Every row gives one point. A path goes straight from each point to the next, and from the last back to the first. The post is the endless flat space through its rows: a point in 2 columns, a line in 3, a plane in 4, and so on, so that a path can go around it. How many times does the path go around the post? Going back the other way cancels.

Post (2 x 3):
[[-20  -2  11]
 [ 33  19 -16]]
Path (16 x 3):
[[ 34  24 -37]
 [  8 -17 -16]
 [ -5 -38  22]
 [ 21  14   6]
 [ 26  60 -10]
 [ -9  29 -36]
 [-22 -24 -27]
 [ 12 -45   6]
 [-19   0  36]
 [-24  39   6]
 [-10  12 -17]
 [ 14  33 -44]
 [ 42 -17 -41]
 [ 20 -18  40]
 [ 31  34  35]
 [ 29  40 -15]]
Times around: 3

Post (5 x 6):
[[-10  -5  16   5 -12  27]
 [ -3 -10  13 -35 -12  21]
 [ 35 -32  12  28  21 -20]
 [ -9 -16 -10   8 -15  -2]
 [  8   5   9  11   9  22]]
Path (22 x 6):
[[ 12  -5   9   6   9 -19]
 [-19   5  37 -52 -15  39]
 [ -7 -10  16  15  29  21]
 [  9 -44 -10  10  -4 -15]
 [ 10 -18  -7   3 -31  10]
 [  9 -20   1  -1  20  13]
 [-27 -11   5  11 -17  19]
 [  9  17  39 -29   2  18]
 [ 60  -1  17  11  27  -2]
 [ -8   5   1  -4 -42  25]
 [ 18 -41   7  16 -17   3]
 [ -3 -28   1 -10  10   8]
 [-14 -19  -3  -1   5  25]
 [ 18 -25  32   3 -10  31]
 [ 18  -5   1  21  -3 -11]
 [ -5  -9  20   5 -28  13]
 [  6 -21 -13  -7 -18  -2]
 [  8  -1  -5  -6  20  30]
 [-24  -3  24  -7  -1  35]
 [ 14 -11 -38  11  32   2]
 [ 37 -31   7  21   2 -11]
 [  3   9   0   3 -12   9]]
Times around: 0

Post (10 x 11):
[[-20   0 -20   1 -32  -8 -19  -8 -16   8 -20]
 [  3   2  -9  19  15 -24  -3 -46  -6  32  29]
 [  1 -10  32  -3  -8  26 -17  -3   2  -3  25]
 [ -3  31  -8   1 -18   6 -14 -25  -8 -19 -45]
 [ 22  -6  26  -7  11 -24 -12 -12  16   3  27]
 [-17  35 -12 -16  -5  11 -21   4   0  -9   2]
 [-19  -4  35  -1  12  20 -21  13   4 -12 -17]
 [-53  28 -21  -4 -28  11   7 -14  10 -14 -38]
 [ 15 -21  10  -8  -5  19 -35 -16  19 -10 -27]
 [ -8 -31   5   3  16  -7   2 -35 -15  -9  27]]
Path (24 x 11):
[[-41  35 -19 -36  -4  -3 -35  -1   4 -31   1]
 [-33  12 -11  21   6   2  -9  -7  13 -14  13]
 [-38  29 -12  -8 -11   0   2  19   5 -14  -5]
 [ 30  17  29  11 -11  -1 -17 -17  39  41 -48]
 [ -1 -15  11 -39 -29 -27 -26  25   9  14  25]
 [-29  19  16 -13   1 -16 -14 -22  10 -17 -11]
 [-10  25  21  37   3  28 -18 -34  15  -1  11]
 [-21  -5   7   7 -10   9  14  -8 -10 -22  23]
 [ -5  25  12 -14 -33 -10 -21  43 -25   9   8]
 [  5  60  30 -23  25  21 -16  -9   5  11  17]
 [  7 -11   4 -11  -7 -25  -9 -34  18  25  36]
 [  0   0  -3  -8 -50  26 -28 -20   2 -24 -27]
 [-17 -10 -11 -12 -42  -4 -32 -15 -17  -9 -30]
 [-29  -7  14 -22 -11  28 -14 -11 -13   5  -8]
 [-30 -20  -2 -13   0   9  -6 -27 -19 -24 -23]
 [-15 -11  -6  -5   5 -22   0 -38 -32 -24 -43]
 [-52   8 -17  -2  -3  18 -25 -42   1  21   6]
 [-17   6 -10  23 -22  -7 -16 -27 -52   4   3]
 [ 28 -31 -10 -10 -22 -10 -49  15  25 -17 -20]
 [ -8   9   8 -15 -29  -8  -1  36 -28  -3  29]
 [ -9 -23   4 -19  -5   8  -6 -20 -12   7   3]
 [  6 -11  26 -26  16  13 -39 -21  13  -5  10]
 [-25  -9 -24 -35  17   5 -37  -6 -14  12 -14]
 [ -5  -1 -39 -30  -5  -4 -44 -16  22   5 -39]]
Times around: 3

Post (13 x 14):
[[ 17 -24  18 -20   8   7 -32   1   7  10 -23  -7   0  11]
 [ -5   6 -20  -1  20  19 -25  17   2 -11   5 -10 -12  -1]
 [ 14  -1   2   8   0 -22  14   0   7  -4   1  17   4   8]
 [ 18   1  13  10  17   5   2  -8  -3  10  -6   8  16   0]
 [ -3   1 -11 -17  -7  -8   5  33 -10 -11   2   0   5  -9]
 [  3 -12  16   4  -6 -14  -8   0 -11  33  -8  -1  21  14]
 [ 10  -4  -2  15  -3  -1  18 -26 -25  12   9  18  -3   1]
 [-19   0 -12  -5 -13  25 -14  -9 -11 -11  -2  -8  14   9]
 [-23  -5 -18  -5  12  16  -4 -11   7  17  13   9   5 -13]
 [-16  -7   3 -31   1 -22  -1   6 -11   0  35  12   2 -18]
 [  8  -3 -12 -24 -12  16   3   4  -4 -11  21 -24 -19  -3]
 [  4  19   8  16  -5   7  13 -29  -8  -2   0  23 -10  -3]
 [-14  17  -7 -17  11  -8  15  16 -25   4   6   0 -15  20]]
Path (24 x 14):
[[ -9  11 -17  -2  10  27   9  25 -28   4  19   0   8  -2]
 [ 33   3  -8   2 -26  15   4 -14   7   2  -5  -4   4  14]
 [ -6  -1   3  -9  -9 -24   7   5 -16   0  -3  -9  17  15]
 [-18  -5  -4   2 -15  -1 -17  -1  -7 -10  16  11  -8 -25]
 [ -7  -9  -4  18   3   4  -4  10  23   5  15  -3   4  -1]
 [ -5 -16  24 -21   9 -33  -3  18   0  17   2  -2  -3  -4]
 [ -8   7 -30   6  -9  22  26  23   3 -21   7 -16  -3  39]
 [ 35   4   0  -2   5   4  29 -20 -16  13 -12  22 -19  17]
 [ -7  19   5  -7 -17  15   8 -28   2  32 -24 -13   0  21]
 [ -5  17 -41  16  -1  -5  -2  57  -9   3 -13 -22 -34  11]
 [ 16 -21 -30 -16   5  16  14   2 -11  25 -10 -29 -20  23]
 [ 19   6  26 -11   7  -9 -10  -7  -6  -9  -4  15   5 -29]
 [-57   8 -15 -13   4  20   8  -1   7  -8   5   8   5   3]
 [ -1 -17 -16  17 -14  10   5   5 -34  12  15   1  -3  17]
 [-29  -2 -13 -17  -2   2  -6   5 -12  17   1   5  10  15]
 [ -2  16 -13   3  -1   7   3 -36 -20  -9 -24  -4 -28  60]
 [ -1 -12   1   4   3  -7  -6  19   2  16 -20 -19  -4  -1]
 [-16 -14  -6 -12   2  -9   6   7  -9   8  18   3  -3  16]
 [  8  -4  -5  16   2   0  -5   1 -22  27 -11   5  -3  34]
 [-20  35 -15  16   6  -7 -16   2  -9   8  -3  19  -1   5]
 [-21   6  -6  -7  23 -11  -3   3  -1   9   0 -12  17   2]
 [-21  13  -3 -11  18  11  22   4  -8 -13  26  -1   1  -1]
 [ 14 -17  -8   8 -16   3   4   6 -11  -3 -10  21  -8  27]
 [-18  32   7  13 -21 -26  14 -11 -28   2  34  37  19   8]]
Times around: 4
